Every row gives one point. Before rounding, the points of a table are all equally far from one centre. They may lie mostly on one side of it. Write the centre, to within rounding.

Points:
[[-26 -38  51]
 [ 11  14  17]
 [-58  -6  53]
 [-65 -46  20]
 [-16   4  56]
 [-71 -16  41]
 [-65 -32  41]]
Centre: [-32  -9  11]

Points, 14 rows:
[[ -36   18  -48  -55   75   41   20   53   47   22  -12]
 [   7    5  -15  -14   70   42  -53   23   16   63  -31]
 [ -66  -26  -10   16   59   14  -59    6  -38   18    0]
 [ -22  -29  -76  -36   64   46  -31   15   13   -8   26]
 [   3   39   -2  -51   39   90  -20   27   10   12  -14]
 [ -20   18  -34  -34   89   49  -49   29   55   12   -1]
 [ -24   11  -24  -68   38   58  -48   31   41   47   11]
 [ -64  -15  -48  -19   52   29  -61   34   40   15   18]
 [ -57  -14    6  -76    9  -10  -39   49   28   47  -39]
 [   0   15   15  -67   49   17  -35   36   -8   71  -36]
 [ -11    2  -43  -33   51   48  -33  -27   15   73   11]
 [   0  -73  -27   -4   71   -8   18   69   41   47  -22]
 [-101  -10  -35  -25   72    6  -35   -4    0   -2    2]
 [ -61  -23   22  -26   79   39  -24   66   22   59   29]]
Centre: [-13 -18  21 -21  34   2  11   0  25   0   7]

Points, 31 rows:
[[ -52   23  -23  -21    2   23    9   52   19  -69   29   67   24   -2
   -67   57  -41  -35   41   36   11   75    1  -39]
 [ -52  -27  -15  -35  -17   -8   -9   47    8  -90   26   81    1   20
   -68   50  -28  -43   20    5    3   35   -1  -22]
 [ -31   13  -10  -41  -10  -18  -20   42  -17  -43   56   50   38   22
   -39   74  -26  -21   21  -33    5   83    6   -8]
 [ -66   -6   -8  -18  -25   11   -1   45   -5  -72   35   63   12    7
   -79   68  -15  -21   25    9   12   81   13  -34]
 [ -57    6  -22  -26   -2  -24    7   33   14  -84   15   50   20   41
   -74   67  -41  -32   44   13   -9   61  -20  -58]
 [ -61   24  -11  -38  -10   18   16   39  -20  -77   43   72   26   23
   -43   26  -13  -10   46   22  -31   62    9  -49]
 [ -34    8   21  -42    3   -1   12   38    9  -61   22   53   13   24
   -97   53  -27  -17   61   15  -23   47  -10  -31]
 [ -41   16   -5  -37  -10  -27   22   37  -19  -73   23   35    1   14
   -91   76  -23  -14   33  -21   32   58    9  -44]
 [ -57   13  -45    3  -22  -10    9   48   -7  -69   24   33   33   23
   -50   75  -37  -33   38    4  -31   81    3  -36]
 [ -68   23    6  -34  -14   -6    1   -1    1  -42   37   38    0   51
   -65   49  -35  -38   60   18    7   72    5  -52]
 [ -29   -4  -19  -11  -12  -10   24   67  -20  -46   24   77   13   18
   -68   68  -46  -20   60   -5    4   71    2  -23]
 [ -46    1  -29  -20   -7  -17   -1   34   -2  -97    8   48   23   57
   -55   50  -27  -13   45   -9   -1   74   38  -33]
 [ -63   30  -36   -9   -4   -8    4   24   15  -79    3   42   31   28
   -42   68  -31  -49   39    9    1   79   26  -36]
 [   0   -5  -24  -11   -6  -17  -14   69   15  -80   24   74   24   26
   -50   76  -31  -37   37   31  -13   41   39  -64]
 [ -39    8  -17  -34  -11  -23   15   56   10  -55   44   55   26   50
   -77   70  -10   -4   55   15   -7   53    4  -70]
 [ -55   27  -19  -13   -7  -12   27   33  -16  -63   27   70    0   31
  -108   50  -15   -6   40    7   16   69  -19  -45]
 [ -46   10  -25  -36    6    7    9   49   37  -44   40   49    0   23
   -75   42  -12  -66   37   -8  -24  114   16  -54]
 [ -67  -22   -8   -1   -8  -41  -31    9    3  -48   32   58   -1   40
   -76   56  -64   -5   45    9   16   55  -18  -54]
 [ -40   11  -16  -39  -15  -17   18   54  -43  -58   35   85  -33   28
   -64   39    1  -42   27   25  -15   69   26  -31]
 [ -53   20  -42  -30  -16   18  -17   71    5  -69   49   49    3   29
   -38   41  -43  -30   49   -5   13   75  -11  -55]
 [ -59  -11  -35  -24  -31  -14   19   59  -19  -50   24   54    3   18
   -71   80  -15  -20   36   10   17   53   -5  -65]
 [ -35   33  -38  -31  -11    3   -6   59   20  -73   11   51   34   25
   -49   67  -26   -5   61    5   10   53   23  -31]
 [ -47    9  -16   -2  -15   -2   -5   49  -34  -67   60   67   12   43
   -36   67  -16   -6   38  -21    9   58    8  -68]
 [ -41   21  -26  -12  -21    8   -1   54    3  -81   23   61    0   27
  -112   34  -24   -8   53   -7    3   55   -8  -38]
 [ -61    4   -1   -5   -2    2    5   54   -4  -62    1   42   19   37
   -66   61  -14    7   56   13   -5   66  -29  -26]
 [ -43   -2  -47  -25   -3  -27   -4   59  -24  -66   29   76    0   32
   -67   69   12  -12   38   24   14   54   26  -76]
 [ -26  -12   18   11   -6   -3    3   50   11  -81   32   75   22    3
   -67   65  -29   12   51   20    2   97   -1  -57]
 [ -42   24   -8  -19  -32    9  -18   33  -29  -60   21   69   -4   15
   -47   77  -17   -6   65   -2  -10   51    0  -43]
 [ -28   24  -16  -21  -16    6   10   53  -24  -63   17   44   14   43
   -49   66  -15  -40    3  -24   40   78   10  -19]
 [ -67   28  -22  -30   -2  -14   11   27  -20  -62   47   73   33    9
   -65   40  -47  -21   49   -4   15   77   24  -56]
 [ -49    2   -6  -38   -5  -21   27   39  -11  -47   14   93   27   18
   -80   68  -22  -23   16   -1  -26   53   17  -60]]
Centre: [ -4   6 -20   3   2 -28  -3  21  13 -31  23  36  -6  -3 -38   6 -10 -13
  10   5  -2  55   2 -50]

Points, 29 rows:
[[ -23    6   23   -4   -2  -19  -24   33  -51   20  -91  -11    6    7
    41  -10    9    6    3   39  -68   20  -24  -28]
 [  -4  -11    0    4   -1    8   10    8  -65   30  -79  -10    9   25
    58    2    0   17   19   13  -79   46    9   15]
 [  20  -27   13   -5   35    1    3   11  -15   -1  -67  -18   11   36
    40  -31  -38   35   33   30  -71   18   16   11]
 [ -20   14   42    3   37    7   -9    5  -49  -31  -72  -34  -19    3
    29   -5   23    9   21   55  -56   38   -3   14]
 [ -18   17    3   15   -5  -25   -8   -5   -7   22  -80  -24   41    2
    29  -35   -9   45  -18   76  -62    3   -1   18]
 [ -14   -3    8   14   26  -21   -1  -30  -49    1  -95  -22    1   13
    39  -30    9   24    8   59  -54   38   -4   12]
 [ -23   14   -1  -33   23   -4   14   32  -61   20  -63   -9   -7    0
    35  -39   35   -9    6   -2  -39   15   -7   45]
 [ -21    3   19   -6    7   -9   18   12  -38  -10  -98  -10  -20   19
    45   -4   17   31    8   46  -24   54  -19    1]
 [ -36  -10   16   24   26   11   13   16  -69   19  -85  -37   -8   11
    24   -2  -21   19   10   22  -49   22  -18   35]
 [ -29   32   18    9   25    7   10   -6  -39  -45  -96   -2   17  -17
    22   -9  -17   19    4   38  -64   27  -23   44]
 [ -19   34  -10  -23  -18   22   -2   28  -42   18  -79  -42   -2   20
    27    0   -3    3   36   56  -77   36   -6   16]
 [  -6   12   -8  -10  -16   30   15  -19  -56   -8  -72  -22   30   37
    39  -18   37   17  -10   19  -67   32  -31   16]
 [  22  -11   31    1    0  -13   15   47  -58  -22  -86    3   -3    4
    31    0   26   12   10   21  -61   27  -31   14]
 [ -10    5   -6   -6   10   -4   20   21  -36   10 -115  -27  -10   15
    27   -6   21   31   -8   14  -22   55    2    4]
 [ -15   30   18   31   12  -25   -9  -18  -31   14  -96  -11   -8   -3
    32   19   20   51    8   14  -20   39   -5   31]
 [ -23  -10    4    6   34    7    7  -24  -26   12  -67   32  -22  -15
    28   14   23   27   47   43  -64  -10  -37   16]
 [ -22   17   11  -18    2    5    3   20  -55   16  -68   23    0   -4
    14   11   26   12   42   80  -59   17   31   42]
 [  30   28   18  -36   23  -24   10   29  -68   12  -51  -21   14  -28
    27   -9  -13   26   -6   33  -58   16   -9   17]
 [  -1   -2  -16  -11   18    8   17  -10  -50  -10  -78    4   14    6
    50   -2   46    5   26   65  -79    8    0    9]
 [   9   15   22   15   12    4   41  -14  -43   19  -68   14   10   25
    26    0   15    3   29   47  -66   26  -40   -6]
 [ -33  -13   15  -10   30    2   21   29  -25    7  -90   18  -28   17
    34   11    9  -17   17   41  -11   38  -16   -1]
 [  14   34   13   24   25    7   24   18  -42    2 -121   -1   -7  -13
     2   -3    6   23   13   39  -51   -2   -7    6]
 [  17   25  -27   -6    7   -9   15   42  -40   17  -99    6   35  -15
    27    3  -40   40   15   39  -39   33  -14    6]
 [  12   11   23    7   -8  -10  -10   -4  -48    7 -118  -22    2   13
     1    2   -5   19   -7   32  -67   31  -28    4]
 [  -1   31   27    8  -10   25  -34   10  -49   26  -91  -17   17   -3
   -18   15   10   21   31   61  -60   43    0   -2]
 [  18  -34   17   -4   -9  -21   39  -20  -41    8  -72   -4   26   14
    -4  -28    3    3   14   22  -41   58  -17  -17]
 [   2   -3   10    4   21    0   23  -15  -50    9  -92  -16   10   -1
    43   12   -1    5    2   54  -60   50  -29    7]
 [  12   16   28    4   53  -17    7    8  -14   -2  -99  -17   37   16
    -4  -12  -14   17   -5   43  -44   16  -13   25]
 [  12    5    9   -4  -18   15    9   20  -76    7  -65   -7  -15   18
    11  -46  -26   13   -6   35  -54   70   32   11]]
Centre: [ -4   3 -17  11  -6   8 -13   8 -17  -7 -33   3   3  -3   2  -5  -1   8
   2  24 -33  13   4  10]

Points (27 x 24):
[[ -40  -24   -9  -14  -42  -79   10  -54  -27  -16   84  -20  -32   -7
   -32    1  -46   65   28    7   43    2  -60   17]
 [ -31   28   34  -41  -26  -34   17   26  -86  -28   26  -36  -28   -3
   -24  -42  -78  -21   40  -32   39  -21  -36   69]
 [  -9   -3   40  -31   -6  -79   -8  -14  -49  -62   28  -40   -1  -72
   -16  -46  -26   14   50   28   11   54  -57   41]
 [ -44   -9   12  -41  -51  -27  -18   59  -34  -71   58   -4  -21  -29
   -56  -50  -63  -30    9   -8   16   -9  -62   59]
 [ -40  -47    8  -24    0  -84   18   25  -70  -24   16  -27   11  -39
   -65  -56  -63  -13    9  -34   22   -8  -48   58]
 [ -11  -13   39  -10   44  -57  -14   24  -53  -59    2   13   17  -29
   -20  -35  -27   -7   20  -35  -22  -36  -36   96]
 [ -63  -24   14  -28   -2  -12  -15   34  -66  -39   57  -17  -25  -24
   -17  -47  -77  -20   54    5   13   22  -15   41]
 [ -25  -10   34   -2   -7  -38   15  -24  -67  -74   39   32  -13   17
    -3  -25 -108   -1   46   -7   -4  -25  -54   49]
 [ -19   54   -8  -37   24  -79   22   -5  -71    2   27  -31  -15  -51
   -21  -54  -25    9   18   -6   25  -14  -36   77]
 [ -11   42  -12  -42  -42  -19   13   48  -56  -75   49  -13  -39  -68
   -42  -30  -59  -20   39  -15   29   27  -53   51]
 [ -64   35   -2  -57  -30  -79  -22    2  -64  -70    8  -31   -8   -2
    22  -41  -46   16   27   -1   -6  -35  -10   25]
 [ -14   32  -16  -75  -26  -40    2  -13  -48  -51   53  -33   11  -46
   -39  -53  -29  -57   52   13   22  -26  -37   69]
 [   3    2  -34   -8  -12  -65  -31    4  -85   -2   60   -2  -23   17
    -4    3  -42    1   94  -13   24  -33   -9   67]
 [ -45   20    5  -28  -61  -69  -22  -19  -44  -25    7  -26  -30   24
    24   17  -93   18   22  -46   11    0  -62   63]
 [   2  -19   13  -58  -57 -106   33   27  -69  -36   31   -3   -9  -24
     2  -53  -81   27   51   26    3  -14  -30   21]
 [ -22  -20  -12  -35  -12  -69  -20   22  -88    9    2   29   21  -54
    27    0  -45   21   50  -26   25   33  -58   85]
 [ -83    6    0  -37   -1  -75    0    6  -10  -39   41  -12    5   -8
   -40  -45 -102  -13    2  -56   -5  -10  -56   38]
 [ -17   30    1  -47   -2  -50   16   59  -82  -57   30   12   35  -13
   -24  -31  -27   13   60  -39   22   40  -75   69]
 [   7  -15   54  -25  -41  -43    6  -25 -105  -27    3  -29  -36    1
     2  -19  -50   18   23   20    2    5  -39   61]
 [ -14   33  -10  -62    8  -64   38  -14 -106   -7   74  -29   -3  -32
    17  -39  -43   -4   45    0  -10   17  -53   27]
 [ -25   35   41  -13  -90  -82  -43  -12  -58  -40   75   11  -26  -45
   -32  -48  -28    2    3  -39   22   -4  -52   67]
 [   7    7   24  -26  -16  -71   39  -18 -111  -50   35   -4    7  -42
    15   -4  -62  -10    6   29  -26   19  -38   83]
 [   2  -33  -11  -15  -29  -85   -8  -15  -19  -46   57  -21  -27  -11
    14  -65  -33  -35   48   30   33   17  -59   84]
 [ -10  -22   44  -77   26  -44  -28   -1  -95   -7   30  -15  -19  -12
   -32  -16  -38   -6   54  -15   30   -3  -66   30]
 [  37   49   16   31    4  -80  -28  -10  -69  -48   28  -17   -7  -65
   -53   31  -69   -2   57   10    5    4  -18   35]
 [  19   18   34  -29  -16  -49   30   12  -63  -48   50   38    0  -59
    39  -75  -55  -19   67    2    0    3  -55   58]
 [ -25    8   34  -40    2  -73   28   15  -68    6   -5   33  -16   15
   -65  -47  -57  -23   43    6   -2  -45  -28   28]]
Centre: [  5   6   5 -16 -27 -54   4   3 -22 -23  38  13  14 -17  -6   4 -27 -15
   7 -21  17   6 -23  13]

Points:
[[ 25   8 -63 -16 -21 -13   3  10 -54   8 -81 -41  32   0  39  40 -10 -24
   21  36  47 -33 106 -13]
 [-40  -1 -52  -2 -23 -11  26  23 -72  19 -40  -5  49 -10  48 -11 -57 -22
    1  30  15   2 104 -47]
 [ -1 -27 -30 -30  -5  12   4  13 -43  -1 -81 -28  49  -5  16  47   4  -4
   -3 -12  37 -44 118  -9]
 [  3 -36 -43   4  31  20 -15  25 -49 -26 -52 -27  23  27  55  38 -25 -17
   18  19  28 -23  74 -54]
 [-13  -4 -57 -26 -13  35  25  32 -33 -25 -33 -22  36 -47  37  48 -13  -6
    8  30  22 -27  97 -23]
 [ -6  32 -72  35 -22  10  19  22 -45  -1 -89 -27  31 -29  -5  27   5 -20
   49  30  23 -33 106 -44]
 [-23 -36 -58   3 -37  10  40  22 -36  16 -72   9  -2   5  46  23   5 -19
   24 -29  21 -54  99 -34]
 [-13 -39 -77  17 -24  30  -3  34 -64 -29 -72   6   0  -2  17  53   5 -40
   22 -20  12 -18  78 -27]
 [  0   2 -25  -6  -1   8  30  16 -46  34 -74 -70  14   7   7   5 -22 -28
   23  -3  28 -33 117   2]
 [-26 -19 -51   4  -7   0  18  37 -44   1 -53 -30  22  50  23  25   4 -35
  -10  52  32 -28 109 -27]
 [ -5 -10 -59 -29  13  26  17  28 -34  -6 -29 -16  23 -23  40  49   7 -26
  -21  37  25 -22 118 -20]
 [-19  -5 -59  13  -3   9   3  32 -46 -42 -71 -59  30  10  22  -4 -29 -37
   37 -13  45 -26  77  -8]
 [-17   1 -58 -23   6  39 -39  35 -15  22 -12 -55  -9 -10  24  34 -12  21
   -6   2  34  -6  82 -44]
 [-10 -42 -47 -11  -5  19  28  46 -17 -20 -28  15  87  31  34  47   0 -20
   -5  17  -1 -24  79 -20]
 [  2 -21 -66 -20 -19  19 -16  20 -39   6 -81 -40   5   8  56   4 -31   0
   -9   8   6 -36  90 -13]
 [  8  -5 -50  -4  -8  23  26  50 -20  -7 -17 -36  49  -8 -13  -4  11  -8
   22  40  56  13 106 -60]
 [  2 -21 -21 -18 -12   9  -4  36 -41  20 -88  -7  18  -6   7 -24 -16 -49
   -4  15  69 -41  94 -27]
 [-17   3 -58   3 -33  22 -11   4 -16 -18 -30 -43  81  19  38  26 -22 -51
    2  32  20 -12  98 -30]
 [ -3 -47 -24 -17 -18  -8   2  39 -10   1 -40 -26  42  18  15  30  -6 -23
   27  35  59   5 104 -40]
 [-23 -44 -55 -30 -30  19  11  37 -30  -7 -37  -3  52   7  54  40  -6  -7
   12  -8  23 -23 104 -32]
 [ 20 -30 -76  11  19  22  30  20 -43 -27 -51 -37  35 -13  24   4 -34  -6
    8  -7  25 -38  74 -45]
 [ 20 -15 -52 -17 -31  35   1  41 -54 -10 -53  -7  53  -9  43  14 -33 -31
   18  57  39 -22  75 -10]
 [ -6 -44 -41 -11 -12  20  -7  49 -12  -5 -53 -49  28  34  21  37   7 -32
   -5  22  42 -24  86 -13]
 [  0 -15 -56 -59 -12  -6  21   4 -33  -6 -66 -26  54   9  36   5  13 -19
   17 -10  16 -54  93 -23]
 [-12 -12 -69 -39 -20  -4  -3  21 -48 -20 -60 -13  41   0  14  31  -6 -45
  -28  18  60  15  79 -35]
 [-32 -24 -48  13   8  -6  -2  54 -18   4 -63 -41  27  23  32  26 -11  -8
   42  -2  34 -57 100 -14]
 [  4  -3 -59  17  24  36   8  36 -72  43 -38 -33  32   6  17   4 -16 -20
   61  32  53 -17  76 -28]
 [ 10  -5 -66  15 -13  24  -7  61 -41   6 -45 -45  22  40  35  -2  -6 -26
   31  18  16 -40 121   6]
 [ -3  13 -80  14  41   4  18  41 -23 -15 -87   7  51  14  31   4  -8 -24
   22  27 -14   5 101 -31]]
Centre: [ 10  30  -9  31 -16 -14  -6  15 -37   8 -21   9  23  -2  19   5  20  -5
   1 -10   8  -3  51  -9]
